Every row gives one point. Before rounding, the points of a table are all equally far from one centre. They may lie mostly on one side of it. Where is the centre, to within rounding?

Points (8 x 2)
[[ 19  29]
 [-58  37]
 [-36  58]
 [-58  36]
 [-26  60]
 [ 19   9]
 [-42  54]
 [ -5 -18]]
Centre: [-21  20]

Points (12 x 6)
[[-59 -49 -29 -10  37  54]
 [ -2  64 -23  34  24  65]
 [-19 -51   2 -40  32  75]
 [-75  53 -16  15  19  43]
 [ 22 -28 -18   2 -30  78]
 [ 22  85  -1   6   3  -6]
 [-57  34 -24  41  64  -4]
 [ 43 -21 -45  28 -26  34]
 [-30  36 -29 -53   5 -38]
 [-10  45  40 -15 -56   9]
 [  6  61 -49   9 -20  40]
 [-68  64   1  31  27  11]]
Centre: [-9  2  5  1 16 14]

Points (16 x 12)
[[-41  21  20 -12   3 -95   9  21 -20  76  15  38]
 [-36  22  15 -21 -62 -55 -11  44   1  12  11  16]
 [-43  12  55 -39 -25 -61   8  -2 -37  33  26  39]
 [-35   1  20 -54 -34 -75 -15  -4  30  16   7  30]
 [-45  -1  30   7  12 -78   8  21 -18  25 -33  27]
 [-38  12  21 -21  26 -36  55   6   2  18 -14  63]
 [-43  15  43 -37  28 -60  13   3 -34  91  16  31]
 [-23  22  32 -59  10 -64  31  -6   1  33 -31  60]
 [-18  26  18 -33 -38 -66  -5  17 -57  29 -13  26]
 [-58   2  -4 -37  19 -52  20  26 -45  70 -10  35]
 [-18 -11 -18 -53 -10 -45   8  69  12  28 -24  35]
 [-58  24  -8 -65   1 -50  -7  33  22  48  12  53]
 [ -8  32  21 -69 -19 -76  13  43  -4  44  25  31]
 [-78  31  -5 -41  -9 -40  30  -5   5  78  -1  31]
 [-41   2  60 -47 -13 -46  11  33  18  33  13  74]
 [-40  66  12 -35 -28 -59   5  25   3  15   5  22]]
Centre: [-11   8  17 -20  -7 -24   2  12   4  54   0  23]
